Rows are points. The window is the flat piece filled in between its corners: a triangle in 3 columns, a solid with four corners in 4, and so on. A path goes straight from each point to the next, and from the last back to the first. After which points does the path pass through the window?

Window (4 x 4):
[[  6  46   0 -32]
 [ 37   2 -18 -23]
 [ 59  -5  15  13]
 [-63 -17  14  18]]
Path:
(1): [ 15  55 -26  10]
(2): [  7  23 -29  -2]
(3): [-19   4  10 -24]
(4): [ 29  -5  10 -41]
(5): [ 17  45 -37   3]
(6): [  7  18 -15   7]
(7): [-13  -9  15 -34]
(8): [ 33 -15  38 -28]
Through the window after points: 4, 6, 8

Window (6 x 6):
[[-32 -31   8   0   6  49]
 [-22 -48 -16   3 -25  22]
 [ 30 -55  25  -6  51  30]
 [ -2  48  -3  -4 -29 -20]
 [-47  43 -40  13  -3 -33]
 [ -1   3  43  37  45 -33]]
Path:
(1): [-24   5  22 -27  28 -26]
(2): [-32 -14   7  -8 -10 -12]
(3): [-11  -9  -5  31  -1   1]
(4): [ -5 -11 -10  33  -1  37]
(5): [-45 -36  20 -23  12  37]
(6): [ -2 -51  20 -45  21   6]
(7): [ 12 -31   0  36  24  33]
(8): [17 50 -3 29 -3 16]
(9): [-32  -4  -3 -31 -32 -33]
(10): [-27 -33   0  -8   4  12]
(11): [-11 -11 -14  28 -10  31]
(12): [ 7 25  1 32  7 -4]
(13): [-19 -19  23 -30   4 -45]
(14): [-68  -9  28 -35  -6   0]
(15): [ -7 -29   0  24  20  26]
(16): [16 11  8 63 -8 -2]
Through the window after points: 4, 6, 8, 10, 16

Window (6 x 6):
[[-53  -8   8  -8 -19 -12]
 [ 11  -1 -11  13 -34   3]
 [ 24 -47  30  40  31  16]
 [ 67  12 -39 -14 -13  50]
 [-21  57 -28  43  16  18]
 [-12  64  -9   8  -3  -6]]
Path:
(1): [ 23  13 -33   7  -1 -19]
(2): [31  7 -2 24 -5 49]
(3): [ -6 -11  39  15 -22  46]
(4): [  5 -14 -12  19   5 -16]
(5): [ 43  -3 -25 -22  -2  -6]
(6): [ 22   7  11  -2 -31  42]
(7): [  8  39  -6   8 -14  25]
(8): [  2  47 -39   4  18 -26]
Through the window after points: 3, 7

Window (8 x 8):
[[ 57 -31 -22  37 -25  -1 -54  12]
 [ 15 -40 -51  13  16  35  30   1]
 [ 10 -18  44   4 -15   9  27 -11]
 [-28 -29  -2  -4  14 -24  32  17]
 [ 28 -28   6 -51  26 -18  39  13]
 [ 65  28  31  19  15 -27 -55 -43]
 [-30  -6 -35 -30 -24  25  71  24]
 [ 22  -5  34 -22   8   7 -52 -36]]
Path:
(1): [ 20 -43  -7   1  -3 -10  -3 -29]
(2): [ -6 -31 -23 -12  -9   0  29  -8]
(3): [  0 -17  -2  -7   0  16  17  21]
(4): [ 22 -24 -18   5  26  28   9  21]
(5): [ -5 -39 -26   8 -26  -9  29 -38]
(6): [  8 -36  -7 -26  -9 -35  23 -35]
(7): [ 18 -14   9   1  26  33  23  40]
(8): [ 37  -1   3 -14  11  13 -17  19]
Through the window after points: 4, 6, 8

Window (8 x 8):
[[ 28 -38   9  36   5 -38  41   5]
 [  9  14   6  -9  20 -38  13 -14]
 [  9  25 -26  24  28   7  -4   0]
 [  8 -28 -36  24 -70 -30 -43  18]
 [-38 -26 -32  13  15 -51 -13  28]
 [-31  44  19   5  49  45   0 -63]
 [ 25 -50  -9   9   0 -35 -43  19]
 [  1 -11 -29 -15  26   6   4 -33]]
Path:
(1): [ 10 -14 -33  20  10 -26 -20 -22]
(2): [  3  -7  -5  -4 -11  10  -7  30]
(3): [ -4 -12  -7 -15   6  15  -3   6]
(4): [  1 -11 -40  43  29 -32 -17 -20]
(5): [ 14 -25 -50  52   1 -65 -58  10]
(6): [  0 -44   0 -30 -11 -13  14  22]
(7): [-10   8  -8 -28  -9   3   2  20]
(8): [ -4   3 -19  27  18 -38 -33 -31]
Through the window after points: 1

Window (9 x 9):
[[-14 -28 -70 -75  75  22   0  19  38]
 [-36 -44  49  -5  61 -14   6 -58   7]
 [ 28 -35  31 -24 -26  -6  -6  27  -8]
 [ 59 -13   7  -1 -42  14  41  42   1]
 [-22 -56  -9 -20 -12  -5  10 -20  -9]
 [ 17  -4   7  33 -18 -27 -25  19  32]
 [  2  24  20   7 -17  24 -49 -27   0]
 [ 16  -3   3 -10  -4 -48  -7 -19  10]
 [-24  34  19 -16 -13   5 -23   4  30]]
Path:
(1): [  0 -33 -20 -61   9   2 -24  -5  89]
(2): [ 35  -8   8 -38 -18  14  -6 -30  53]
(3): [-17  11  11  11  15 -19 -15  21  -2]
(4): [ -6   4   5 -23  -3 -10  28  23 -48]
(5): [ 27 -50   3 -34   4  12 -39   6  56]
(6): [ 34 -16   7  11 -23  -3  -6  -8  67]
(7): [ -9   2   8  23  -1 -34 -29  28 -11]
(8): [-11  14  11  16  30 -16   3  18 -36]
(9): [ 13 -14  21 -30  -6   1 -13 -11  52]
(10): [ -2 -27   4 -27 -40   1 -20 -33  47]
(11): [ -9   6  30   5   2  -1  -9   0 -12]
(12): [-19  22  11 -10  17 -10 -16  15 -13]
(13): [  7  -6  11 -20 -42   0 -14 -30  67]
(14): [  6 -28   8 -14   3  -8  -3 -16  31]
(15): [-14  -8   4 -32  32 -40  14  22 -36]
(16): [ -1  -7 -22 -20  41  -7  10  10 -28]
Through the window after points: 4, 6, 12, 16

Window (9 x 9):
[[  4   3 -45  36   2  46  12  22 -19]
 [ 43 -18 -14  19  30  -2 -13  28  30]
 [-74 -20   6  16 -18 -38  31  22 -16]
 [ 48  57  31 -43   8 -24 -44  32 -52]
 [ 15  -7  11  37  20  -6 -49 -62 -83]
 [-13  18  12  36 -11  28  55  39  18]
 [-31  -9   5 -10 -49  18 -26  28  26]
 [ 48   9  -2  -4 -32 -39  20  26 -14]
 [  8 -12 -14  -1   7  66  47  20  -1]]
Path:
(1): [ -9  45 -16   8  -3   6  14 -31  10]
(2): [  3  -4  26  33  -7  -4   9  45 -24]
(3): [ 23 -28  23  16  -2  17 -43  43 -59]
(4): [ 15  65   1 -10  11 -22   6 -29 -15]
(5): [ 23   5 -19 -21  -1  14  15 -30   1]
(6): [ 15 -13   5  20  -5   7  -6  49 -46]
(7): [ 27   4  16  16 -13  20 -17  57 -27]
(8): [ 40  46  -8 -22  16  -1   2 -50  -8]
(9): [ 22  17 -10  -4  -3  -7  -1  -1 -16]
(10): [ 28 -16   0  14 -10   3 -24  56 -37]
(11): [ 31 -10  25   8 -20   8   2  42 -52]
(12): [ -8  40  -4 -14   2   3 -15 -11 -17]
(13): [  1   7   2 -10 -20 -19  11 -11   8]
(14): [  7 -10  21   6  -9  -2  -8  51 -25]
(15): [  6 -28  18  14 -30   5  -1  24 -42]
(16): [  2  34  -6   7  -7  -6   5 -14 -20]
Through the window after points: 3

Window (11 x 11):
[[-12   8 -17 -27  10 -37  63 -48 -21  -7  23]
 [ 61  15  30 -17  47  21   7  32 -21 -27  23]
 [ 70   6 -20  30 -42 -13 -18 -34  -2 -40   1]
 [ 46 -33 -50  25  13  18  12  10  -2  17   7]
 [  5 -31 -17  27  22 -54  -2  22  16  -7  25]
 [ -2 -43  -9  20  80  55  -2  -7 -13  25  14]
 [ 20 -24  25  26 -31  54 -17  35  -8  23 -11]
 [-63  80  20  17  12   9  16 -24   3  43  23]
 [ 18  24  23   8 -25 -51 -43   6  54  22  -9]
 [-13   5  19  33  12  14  35 -18  30  22   0]
 [  5   7  10 -41 -26  27  11  40  18 -32  28]]
Path:
(1): [-29  34   1  -8  -8  71  29   9  12 -47 -48]
(2): [  5   8  -1  25  26 -35  -1 -18  -6  64  59]
(3): [ 37 -28  26  14  11  -3  -2 -18   0  39  63]
(4): [ 19  27   9 -13   9  14   9  31   9 -33 -10]
(5): [ -2  17  -1   2   7 -17 -12  20   4 -20 -18]
(6): [ 37   3  12  10 -27  -5  18   0  13   6  43]
(7): [ 34 -26  12  23  34  13 -12 -15 -23  23  66]
(8): [-12  12 -29 -14 -25  26  45  39  20 -27 -51]
(9): [ -5  -3  -6  17  33   2   4  21  -8 -17 -24]
(10): [ 10 -29  -9  19  27 -15   0  -3  13  19  43]
(11): [ 38  -3   6  12 -18  -6  -5  14  16  12  32]
(12): [-22   2   2 -13  17 -11 -17  20  -5 -15 -26]
(13): [-10   8 -13 -36 -16   3  23  -5   3 -36 -16]
(14): [ 7  3  2 -8  7 -8 33 -8 -4  4 39]
(15): [ 17   7  23   8 -34 -24  32 -21  16  22  75]
(16): [  9   3 -23  29  35  -7 -21   0   4  13 -36]
Through the window after points: 1, 3, 9, 13

Window (12 x 12):
[[ 32  14 -19  42 -47  14   7  36 -37 -33  -6 -16]
 [ 42 -18 -52  38 -34   9 -24 -23 -40 -10  11  10]
 [ 47   0  28  60 -25  29  21 -12  22  30   9   7]
 [  4  22 -21  51 -11 -45  -9  15  43 -57  23 -53]
 [ -3 -26 -16 -45 -23 -39  50 -18  11 -31 -15  -9]
 [-42   4 -11 -34  -2 -14 -33  -2  11   3  29  22]
 [-10  24 -20  49  24 -29  40  32  -1 -71  10 -28]
 [ 35   3  31  -5  22  32   5  17 -56  48  23 -20]
 [-23  84 -29  13  -6  13 -10  -2  15  -4 -39 -34]
 [-11 -12  63  23  37  -2  14  16 -38 -45  17 -39]
 [ 12 -14 -38   2   8  57 -64  13  22  -1  -1  26]
 [ 23  43  -6 -46   6 -23  -8  13 -68  -3 -47  14]]
Path:
(1): [-29   6   6   7 -20 -41 -16  53 -14  46 -35   5]
(2): [ -4   4 -10  26  16   7 -10  41 -18  26 -30 -19]
(3): [ 32  17   2 -21 -28  22  12 -29 -40 -18  23   9]
(4): [ 20  27  23   8  -2  14   4   3   3 -41  12   0]
(5): [-28 -16 -28   6  11 -16   4  29  -8  39 -25 -26]
(6): [ 14 -45 -31  11  -7  -2 -16  28 -11  -1 -14  -2]
(7): [ 15  51  15 -15  -4 -10  12 -24 -27 -28  22   6]
(8): [ 48  11 -11  -5 -31  20  -3 -26  -2 -28  28   8]
(9): [ 20 -15 -46  40 -16   4 -24  -2 -35  -5  -3   2]
(10): [ -1 -14 -13  21  -1   5 -25   4   7  11  -7   9]
(11): [ 30  19 -10   7  -5  39  -8   8   2 -12   4  -2]
(12): [ 24   5  -9 -15  -4  29  -2 -38  -1 -41  37  -9]
Through the window after points: 8, 10

Window (12 x 12):
[[-18  33   5  -5 -11  62  19 -79 -26 -50   3   8]
 [ 16 -24  20 -16 -21  10 -36  13   8  51 -30  24]
 [-23   9   2  19 -10  -3   1  38 -30  -1  34 -16]
 [ 44  18  -7  22 -39  12 -46 -45 -16  13 -32  37]
 [-29   6 -55  19 -52   0  -7 -19  -6   6  43  29]
 [  6   4  70  31  10 -38  -7   3  17 -28 -19  27]
 [ 31 -37  -6 -45  11  12  20  -1 -26  -9  12 -15]
 [  2 -11  27  19  23 -29 -10  24  42  17  18 -44]
 [-15  -6 -39  -7   0  26 -35   4   4 -16   5  -4]
 [ -1  54 -19 -28  41  -5 -19  -6   7  -1  -7  38]
 [ 16 -33   8 -27 -24  10 -57  -5 -18  30  27  15]
 [ 26 -32  29 -11  69  30  10  11  -2   0   8  -3]]
Path:
(1): [ 17   6   5  11 -30   7 -16  19  -7 -16   6  23]
(2): [ 27   9  13   8 -26  29   6  23  32  -8   2   7]
(3): [ -6 -18  23 -12  41 -35 -38 -15 -21  17  -8  -1]
(4): [-40 -64   1 -17   5  -4  22  -8 -62  18  -7 -18]
(5): [ 65  19   0 -26   6  21 -14   8  23 -23  27   6]
(6): [ 10  16  -2 -21  16  22  -5  17  23   3  29   7]
(7): [  5 -50   3  17 -27   6 -35 -48 -71  12 -58  41]
(8): [-17 -37   7   0  -2 -25 -20 -39 -31  49  -4  38]
(9): [ 43  31   1 -15  14  60  -8  13  34 -58  -2 -14]
(10): [ 46  35 -10   7  -6   4  -6  24  32  -2  11  44]
(11): [-55  18  -7 -40  56  -7 -30 -35 -29   7 -14  -7]
(12): [-12  -2  14  10   9 -12 -16 -22 -10  14   7   0]
Through the window after points: 4, 10, 12

Window (14 x 14):
[[  9  10  -6 -43  25 -52 -11 -35  15   7  12  -2 -18 -42]
 [-12  24   3 -31  58 -52   0   4  62  18  32  -8  21  11]
 [ 21  19  33  -3   6 -65   2 -32  34 -15  58  31 -23  16]
 [ -6 -11  36 -49  -8   4  21  -9  49  13  31   6 -16 -10]
 [-25  29  -7  52  10  30  60  48 -40  -7  23  16 -11  -9]
 [  7   5 -14  23  -1  37  21  -9  -3  35 -80 -30 -42  38]
 [ -1  -8  -3  34  33  73  14  12 -47 -22  27 -12 -23  26]
 [  8  17  27  13   6  34   3  15  -7 -25 -48 -10  15   4]
 [-21 -27 -10 -13  19 -24  -7 -15  69 -25  20  42 -12 -11]
 [ 13 -17 -27   6 -32  30  17  53  -1 -41  19 -25 -22  19]
 [ 17   2   1   9   6 -29 -21 -11  37  36  56  26  28 -20]
 [ -6  33 -23 -24 -17  57  -7  15 -19  -2 -38  18 -28  41]
 [  5 -10  19   9  11  35 -15  54 -40  23 -64   1 -57  31]
 [ 28 -18   1 -36  35 -51  32 -19  19  15  19  38  28   7]]
Path:
(1): [-63 -28   8 -27   1  -7  -1  -8  -2 -20   4  12  44  13]
(2): [ 66  27   6  12   0   7  23  20  39  23  42   3 -61 -12]
(3): [ 13  10   5   5  24   8   2  11  54  -3  30  26 -13 -17]
(4): [-23 -29   0 -29  -7 -45   0 -31   4 -11   1  16  -7  25]
(5): [-49 -31  13  -2 -33  -9   4  -2 -35  -1 -19   7   2   8]
(6): [ 30  24 -15   8  31  18  27  16  19   6  12   9 -16  11]
(7): [ 25   0  -9   2   6  14   9  15  33   7  -1   6 -22   3]
(8): [-23   4  16 -10  -4 -13  13   5 -18  -4 -12   0 -11  19]
Through the window after points: 1, 3, 5

Window (14 x 14):
[[-35  -9  26 -45 -66  -9   1 -11  -8  -5 -32  44  26  11]
 [-11  28  32 -54   3  -4  14 -13   9  10 -16  54  16 -69]
 [ -5 -28  28 -15 -22  -8   8  16  15  44 -43   9 -24 -10]
 [-20  -1 -15   6 -24  80 -14  76 -15  33  15 -40   0 -13]
 [  5 -33 -27 -79 -27 -20  25  34  18   6   2  33   4 -12]
 [-48  19  28  31  45  25 -30  51  -5 -50  20 -19 -37  54]
 [ -7 -61  12 -43  -4  17  25 -15 -12  -8  -7   9  19 -32]
 [-28  22  36  37  22   2 -28  10  15  14  47 -15  22  61]
 [-12   1 -35 -15  22 -10   8  46 -53  17 -29 -18  24 -42]
 [-44  24 -11  72  14  10 -25   1  -9 -20  51   4 -43  31]
 [-44  11   3 -49  -9  14  64 -24  16  21 -28  25  10   6]
 [-33 -22 -14 -72  -5  16 -26 -21  12  38 -37  33   9 -10]
 [ 28  54 -23  54  29  38 -35  26  -9 -36   8 -63 -14  18]
 [ 26  -3   1 -61  -8  26   8  21 -65  43  -8   4 -18 -14]]
Path:
(1): [ 13 -11  -2  -7 -12  26  -7  32  15   1 -22  41  -8  -3]
(2): [-11   0  13 -15  30  48 -18  32   0  -4 -39  43 -10  28]
(3): [-11   6  -3 -27 -18 -17  13  -8 -15  10   9  -4   1 -15]
(4): [-40  -2   7 -34 -12  16  -9   1   0  15  -7 -33 -10  16]
(5): [ 21 -30  -3  19  -6  15   4  47 -13  -7  11  74  36   5]
(6): [ -3  -1 -13   3   6  10 -14  31 -26   5  -6  16  10   7]
(7): [-39   9  13 -35   8  11 -13  14  13   4  25 -65 -40 -31]
(8): [-55  15 -26 -53  21  11  10  -2  -4   6  35 -65  -5 -13]
(9): [  1   5  29  17 -16  20 -10  29 -10  -7 -19  60  12  15]
(10): [  6   0 -11 -14  20  54  21  35 -10  14 -20  11   1  11]
(11): [ -7  11   2 -11 -15   7 -21  17 -20  10  13 -25  -9  -8]
(12): [-16  -2   7 -40   3  -6   5  23  -1   2   6  -9  -7  -1]
(13): [ -6 -20 -40  17 -17  34   3  39 -21   8 -42  52  15  -5]
(14): [ -4  25   1  20  16  22 -22  36 -11  -3 -10   6  -8  15]
(15): [-24   8   1   5  24  17  -8  19  -9 -31  20 -51 -12  14]
(16): [-31  -7  13 -42 -11 -13  11   7  -8  30   4 -16   5  -4]
Through the window after points: 10, 12, 14, 16

Window (14 x 14):
[[ 19 -13 -18   5 -43  28 -32 -31  13 -43 -14 -11 -11  -4]
 [-32 -41  17  -2  30  -2  17  24   7  21  39  -1   7  22]
 [  9  -5  25  22  25 -48 -28  -4 -25 -19 -49  -5  14   8]
 [ 17  -9 -24  17 -26 -42 -16  68 -28   2  71  14   1  19]
 [-26 -25  13 -40 -28  22  18  29 -13  34  43  56  63  -5]
 [-17 -33  -8   1  -4  22 -46 -38 -33  10 -15  30  21 -30]
 [-45  -5  17 -33 -25  50  -3  50  22  18  26 -43  20 -14]
 [-42 -11 -11 -30   2 -29  11  19  16  12 -27 -23  26 -34]
 [  3  60 -34 -14   6   2 -38  31  15 -10 -32   9   7  20]
 [ 57  29  15  18  28  28  18 -30 -33  16  19 -15 -17  12]
 [ 45  33 -22 -71  16 -10 -31  44 -11  -3   6 -14   5   3]
 [ 22  27  -4 -16 -41  -9 -55  -4  13  -9  19   7 -25  -5]
 [ 30  24   8   0   4  33  20  10 -35  39   1  -6 -41  62]
 [  8  -2  11 -37   8  15  -3  62   7 -13  18  -9 -29 -42]]
Path:
(1): [-27  35 -20  13  10  -8  -5  14 -51 -14  14  28 -18  16]
(2): [ 26  17  -8 -28 -21  14 -40  18  40   2 -15 -16   9   1]
(3): [ 54 -21   7  12  11  27 -11  33  32  43   0 -43 -14   4]
(4): [-43  23  -7 -52 -15 -30 -20  15 -35 -44  27  40   7 -12]
(5): [-18  13  -2 -27  -9   5 -14  19 -16 -32  26   4  -5  -6]
(6): [ 30  -7   1 -16   9   9   6  28  -3  59   5   8  19  30]
(7): [ 41 -21  14   3 -22  40 -26  19  14  31 -20  -6  -9 -32]
(8): [-64  13 -20 -29  -3  -8  -9  -4 -17 -37  31   1  30  28]
Through the window after points: 1, 3, 5, 7

Window (14 x 14):
[[  2  10 -33  33  12   7 -40  -6  52   1  33 -25 -24  25]
 [-62 -22  -9  24 -28  27   5 -93  16  15   7   9  41  13]
 [-20  54 -30   8 -26  11   5  12  41 -30 -21  -9 -25  41]
 [-37   5 -18 -40 -44  -7 -41   0 -27  15 -12  17  -4 -14]
 [ -9  13   9  59  45  -2  -2  21   1 -12 -13 -48   5  11]
 [-19 -42 -46  -9  -5  11  12 -51 -29 -23  -9  25  58 -11]
 [-11 -33 -10 -33   6 -25   4 -95  20   4  -7 -16  36  39]
 [  1 -27 -10  47   2  23   2  -8 -10   3 -19 -26 -52  -4]
 [ 16  30  15  50  37  27 -47  -3  -5 -29 -12   7 -36  15]
 [  6  25   9  17 -25  37  -3  15   6 -20  28 -15  -1  56]
 [ -2  13  16  55  12 -17   7   6  29 -11  27   9 -46   8]
 [-21  50 -49 -64 -23  20   1 -21 -17  48   5  30   2   9]
 [ -1 -18 -33 -50 -33   0 -22  -9  -2  70 -50  57  28 -12]
 [ 14  15 -46   7 -32 -34 -27 -16 -34  41 -28  19   4  11]]
Path:
(1): [-31   9 -36   4 -13  11 -12 -16  12  11  -5  11  -8  31]
(2): [ 18  52  15 -15 -38   5  21 -40   7 -12 -25 -11  30 -22]
(3): [  7  11 -14  -2 -12  16 -16 -20  -1  14 -16 -11   2   3]
(4): [-21   1 -26  13   1   5 -17 -13  -8  -2 -12  17   0  35]
(5): [-57 -15  -9  12  13   4 -39  12  17  17  22  14 -17  73]
(6): [ 21  35 -13  -2 -29   4  12 -46   8  12 -14 -10  -1 -15]
(7): [ 41  36 -15   2 -21  21 -34 -26  15 -14  11  -2  -7 -36]
(8): [-51 -34 -13   9   9  -8 -14  -6 -26  32 -13  16   5  46]
(9): [-22 -25 -37   1   2  15  -2 -20  -7  20  -7   8 -10  46]
(10): [ -3  10  -8  -4 -10  -3 -17 -24  -2  17   1   6  11 -11]
(11): [ 25  10  -5   9 -26   5 -10 -22   8  17 -37 -11  19 -35]
(12): [-40  -2 -36   8   7  20  -3  -5 -23   5  25  10 -49  57]
Through the window after points: 1, 11

Window (14 x 14):
[[-36  37  34 -10  24 -30 -23 -37 -34  22  -2  34 -24  -4]
 [ 24  -3  21 -31  32  19  32  14 -26   9 -55   8  -1  19]
 [ 13 -20  72  -2   9  54  18 -49   7  -6   9  28  39 -14]
 [ 23  14 -18 -13 -13 -31   7 -11 -20  35   5  -2 -41 -70]
 [  1  62  55  -4   0 -37  -3  35   5  -1  30  49 -33 -27]
 [ 18   2 -46 -67 -14 -33  18 -14 -42 -36   9 -10 -21  29]
 [ -6  13  50  -9  10  -6  26 -30 -10  23  35 -12 -17   2]
 [ 38  17 -29 -24 -34   1   0  21  23  39 -53 -28  14  49]
 [-16 -13  -4 -52  10  75  35  21  -5  63  -9  38  17  -6]
 [ -8 -16  12  60 -40 -41  61 -45  33  32  -8   4  17 -36]
 [ 30 -58  32 -30   4 -28   0  25   6  11 -27  10 -10 -10]
 [ -3  16  44  45 -40  -5  -1  12 -24  13  20  -4   3 -20]
 [  9 -16 -30  -5  20  21   1  42  15  22  -9 -27  15 -30]
 [-53  77  83  17 -72   0   4 -28  23 -31 -30 -25 -20  45]]
Path:
(1): [ 27  38  16 -49 -38 -20  -2  -9  14  55 -14 -25  65 -24]
(2): [-10   1  32 -46 -36 -32  20  -7 -51  -2   5  11  20  -4]
(3): [ 10  12 -23 -21   7  21  13  -6  11   2  -7  -2 -27  18]
(4): [ 20  18  22  10 -11   3  20  -7   2   8  -3  12 -35  -8]
(5): [ -5  16  20 -18  -3 -33  -3   2 -13   8  -2 -11   7  -3]
(6): [  8  24  42 -25  -7 -14  -6  14 -12  10 -13  -8  35 -21]
(7): [ -1 -15  16   0  -3  17  13 -19  -2   6  -3  19 -49  22]
(8): [  5  -6  14  -2  -2  19  38   8  25   6 -29  19 -42  14]
(9): [-14  25  37 -18 -15   1   0  -5 -11  23   4  11  19 -10]
(10): [ -7  14  21 -18  24 -43  19   1 -27  23  -8 -23  31 -42]
(11): [  9 -19  30   9 -41  63   9 -20  28   1  12  56 -50  13]
(12): [ 41 -46  23   9   4  -1  -7 -16  37  37  11  15 -36   6]
(13): [ -2   9  15 -32 -12 -23  21  16 -23   5 -27  -6   9 -18]
(14): [  8  22  17 -18 -27 -41   7  41 -15  30   7 -24  34 -40]
(15): [  9  -8  26   2   3   2  10 -21  22   4 -24  35 -38  22]
(16): [-11 -20   0   7  16  26  21  11 -12   3  -3  20 -49 -11]
Through the window after points: 2, 8, 12, 14, 16
